Each row is a point. A path goes straight from each point to the next, and from the last back to the first. The post is the endless flat space through its rows: a point in 2 columns, a line in 3, a plane in 4, and so on, so that a path can go around it. Count how often the path circles the post. Going back the other way cancels.
In the rows, 128 means zero.

Post (1 x 2)
[[130 111]]
Path (19 x 2)
[[167  92]
 [134  87]
 [102 100]
 [ 94 162]
 [142 195]
 [184 124]
 [143  87]
 [168  91]
 [186 149]
 [137 148]
 [213 111]
 [196 127]
 [140 147]
 [109 124]
 [ 54  96]
 [107  68]
 [ 78 108]
 [116 147]
 [175 170]]
Times around: 1

Post (8 x 9)
[[164 132 105 160 151  75 113 132 109]
 [157 160  40 153  65 211 149 167  91]
 [130 127 176 158 119 106 141 115 183]
 [125  92 215  78 157 192 106 107 185]
 [ 92 168 173 168 123 105 181 165  38]
 [143 131 209 108  96 148 109  77 166]
 [130 166 170 227 140 108 186 119  46]
 [145 131 113 114 139 117 169 107 121]]
Path (9 x 9)
[[206 108 146 135  88  86 129 122 128]
 [155  93  90 167 134 147 214  96  92]
 [ 40  99 222  23 166 123 128 128 114]
 [ 82 176 164 118 122  56 145 128  86]
 [137 150 171 119 155 146 100 138 134]
 [190 158 111 131 119 140 116 157 118]
 [146 127 141 135 132 113 150 149 113]
 [133 118 101  90 113 130 137 145  73]
 [126  96 209 111 120  85 110 148 160]]
Times around: 1

Post (17 x 18)
[[ 76 162 156 134 130 140 147 155 125  81 118 110 209 116 107 203  92 204]
 [ 84 116  96 115 125 202 124 112  43 186 117 105 127  49 150 112 131 128]
 [125 163 133 150 101 241 145 125 159  93 140  68  99  80 107 144 133 144]
 [114 149 133 139 169 209  89 176 150  35 103 127 151  91 116 116 195 104]
 [126 125 183  49 136 149 137 194 115 121 185 158 154 164 104 168  95 197]
 [151 131 109  99  51 188  34 183 188 152 113 123 151 122 119 101 193  81]
 [139 154 127 152 156 116 195 137 195 227 136 159 171  77 171 126 147 159]
 [101  98 135 100  86 140 201 152  86 101 184  75 146 151 134 132 151 137]
 [111 122 124 170 157 163 124 117  85 169 150 173 161 145 145 101 168 124]
 [131 128 136  97  50 134 195  96 124 110 140 166 181 138 167 144 183  92]
 [166 133 202  83 122  80 107  37 194 190 130 106 116 102 129 180 137  91]
 [123 124 200 147 132 119 104 109 124 125 124 108 108 122 206 178 178 107]
 [129 139  85  98  72 212  42 111 189  89 152  95 188  65 129  85  90 124]
 [117 128 192 139 127  69 151 173 108 143 101 161 113 159 163  73 119 159]
 [ 76 104  57 175 125 125 190 199  39  73 135 169 139  87 123 128 144 227]
 [ 92  94  71 111 171 164 132 161  61 126 101 160 111 182 162 141 169 121]
 [ 88 115  91  57 106 157 103  92 109 171 120  92 169  96 137  71 121 228]]
Path (12 x 18)
[[119 158 125 144  66 188 114 127 146  88 199 120  94 127 104 114  95 142]
 [125 159 109 136 138 187 210 109  91 126 117 128 102 152 167 140 182 129]
 [139 127 134  83 157 170 143 100 124 106 152 141 191 127 217 175  95 140]
 [ 95 112 158 112 169 156 135 201 126  73 102 141 209  45 100 102  96 196]
 [ 71  96  74 123 124 160 186 110 167 148 136 114 195  89 167 146 170 149]
 [ 51  91 166 162 199 125 121 116 135  84 107  90 152 107 177 191 151  96]
 [ 81 157 179  93  90 141 122 164  96 138 147 161 130 134 116 143 132 144]
 [130 136 135  91 123 113 170 138 104 135 159 141 154 123 134 153 134 128]
 [119 113 131 116 104 154 122 157  82 149 110  70 116 116 136 104  84 162]
 [ 82  88 116 137  97 229 152 149  39 183 140  96 140 124 136 142  86 171]
 [114 100 195 102 160 153 182 147 129 139 123 168 170 203 106 204 198 139]
 [ 72 110  77  88 147 226  95 115 118 126 104 126 142 125 152 106 170 109]]
Times around: 2

Post (17 x 18)
[[136 133 190 175 156 103 146  73 119 114 124  83 100 130 190 132  96 103]
 [135 125 124 141 175 144 173 106 190 125 109  86 129 112 200 154 108 156]
 [164 150 128 101 155 102 143 147  98 126 101 122 133 123  85 130 111 198]
 [142 189 109  96 105 153  94 175  92 142  83 118 107 101  98 146 140 164]
 [130 139 106 128 121 114 157 190  84 136  58 133 132 145 118 113 152 131]
 [153 147  91  99  86 145 143 119 164 122 150 189 134 147  51 113  93  77]
 [109 151 127 116  90 161 120 133 153 115 150 201 158 104 112  25 102 138]
 [164 132  72 115  56 110  92  96 182 148 177 179 172 122  53  54 166 124]
 [117 108 196 180 175 154 140 109 157 153 146 142 112 158 161 136 154 145]
 [177 134 139  89 118 168 165 118  94 107  61 137 118 103 123 136 155 148]
 [136 117 102  84 151 111 123 130  93 107  96 133  58 164 140 123 147 161]
 [153  83  88 184  87 155 137 126 165 125 153 170 119 119  45  47  90 116]
 [116  71 216 145 149 124 174 130 177  85 187  63 141 107 179 116 116 118]
 [208 122  90 158  57 110  99 139 174 117 162 249 108 132  85  88 110 138]
 [100 114 141 158 182 114 164 109 120 111 162 134 132  77 158 147 135 130]
 [144 131 100 100  88 140 158 140  47 126 122 138 110 159 149 153 118 182]
 [119  45 178 135 201 152 112  97 139 106 117  95 171 124 186 132 108 108]]
Path (19 x 18)
[[ 89  85 138 140 112 131 194 113  67 128 107 175 130 101 173  96 168  97]
 [127 149 188 149 162 111 138 123 112 139 170  98 117  87 183 110 130 125]
 [179 146 166 100 137 109  92  89 148 114 133 127 151 134 102  79 171 117]
 [139 184  85 131 140  81 115 136 168 148 172 100 127 124 123  96 124  86]
 [160  85  92 131  90 134 143 135 192 171 147 163 140 115  74  83 126 107]
 [139 144  91 104 138  90 100 116 226 140 155 129 103 132  84 123  74 179]
 [151  83 130 162  82  49 115 109 136  94 129 128 107 150 145 101 176 118]
 [125 125 112 204 190 135 130  58 106 173 145 117 153 114  83 125 151 176]
 [175 208 168 142 159 126 127 144 138 166 162 130 163 110 105 108 131 193]
 [160  97 153 158 134  62 178 142  96 136 174 190  88 129 144  93 141 168]
 [146 122 187  72 145 179 131  96 121 130 134 149 174 112 113 136 119 184]
 [159 164 131  92  90  48 153 151 186  74 112 101  97 122 111 118  75 147]
 [200 100 213 145 103 150 133 131 185  45 136  94 104  94 162 168 140 169]
 [163 144 162 148 140 113 125 126 216 121 101 139  70 110 138 157 122 129]
 [103 150 135  85 123 155  94 111 135 172 126 137 124 125 161 139 153 102]
 [172 110  80 117 151 142 156  88 123 138 127  99 136 150  97 103  98  93]
 [138 116 126 167 144 122  87 135 153 152 118  66 196  99  91  86 156 118]
 [184 120 113 173 108 152 192 163 134 100 105  52 137 117 109 201  74 179]
 [180 135 109 159 145  87 101 134 146 146 124 196  93 110  96 166 175 207]]
Times around: 0

Post (17 x 18)
[[122 149 197 165 125  82 148 172 123 107 153  66 121 159 102 103 127 128]
 [175 121 103  81 210 163 129 123 144  19 154 159 147 135 107  96 100 144]
 [159  58 147 132  95 114 128  68  88 134  72 141 140 142 154 113 130 147]
 [162 101 211 146 135  94 106 122 166 120  92 119 101 201  89 127 128 111]
 [163 101 143 124 130  91 121 187 105 120 139 115 155 131 157 160 132 165]
 [156 129 100 135 170 105 170 152 127 125 155 197 111 130 108  98  79 157]
 [177  89 128 104 164 100 134 145  89  89  97 102 185 102  59 134 193 127]
 [188  52 133 120  81 114 138  81 122 164  67 144  84 167 158 163 111  39]
 [132  88  35  93  52 171 119 102 110 190 138 161 171 163 117  90 119 148]
 [110 107 163 130 111 151 131 128 154 141 155 172 166 167 163  74 123 135]
 [165 104  84  50 137  96 138 143 159 170  25 120 132  82 122 100 153 102]
 [114 135 122 124 128  61 134 133 144  45 162 158  79 122  69 111 170 111]
 [191  55 162 126 132  33 123  97 135  55 147 141 133  80 155 126  76 124]
 [133 159 182 148 154  90 172 146 142  70  78 142 147 121  98 132  87 151]
 [ 39 169 113 141 168 128 142  87 138 143 220 152 156 144 100 133 174 167]
 [116  87 113  71 145 127 156 152 150 118 107 129 111  86  54 150 175 136]
 [107 117 112  40 120 120 117 141  98 164 149 133 185 143 107  92 124 154]]
Path (14 x 18)
[[147  64 201 123 126 132 166 131 104  91  69  82 142 192  85 178 141 135]
 [149 157 163 133 165  69 147 119 147  62 172 126 107 150 118 150 130 124]
 [132 131 166 125 113 109 130  45 126 117  94 194 183 147 109 125 129  86]
 [133 145 136  78 137 113 123  92  99 147 139 166 122 159 115 132 102 127]
 [145 143 201  44 230  78 108 135 210 122  97 142 187 127 127 109 105 224]
 [101  88 200 131 157 139 154 174 161 114 163  79 113 165  77 104 172 145]
 [137 105 152 135 184 156 165 182 187  97 144 119 161 147 150 133  82  60]
 [ 92 101 219 151 128  31  47 119 137 105 155  95 131 178  33 167 200 137]
 [147  69 144 138 109  85 143 149  63 208  82 160 135  66 135  31 204 165]
 [ 57 130 141  75 140 133 148 184 115 104 101 129 169  56 105  46 175 154]
 [128 160 163 120 193  53  98 206 137  35  54  70 133 187  17  88 168 208]
 [121 148 166  65 147  56 177 147 145  59  83 105 115 152  82 161  95 114]
 [164 107 138 162 157 138 165 118 146 131 231 115 168 171 142 153 143 127]
 [116 112 141 135 131  85 176 112 107 112 157  91 150 118 131 142 114  97]]
Times around: 0
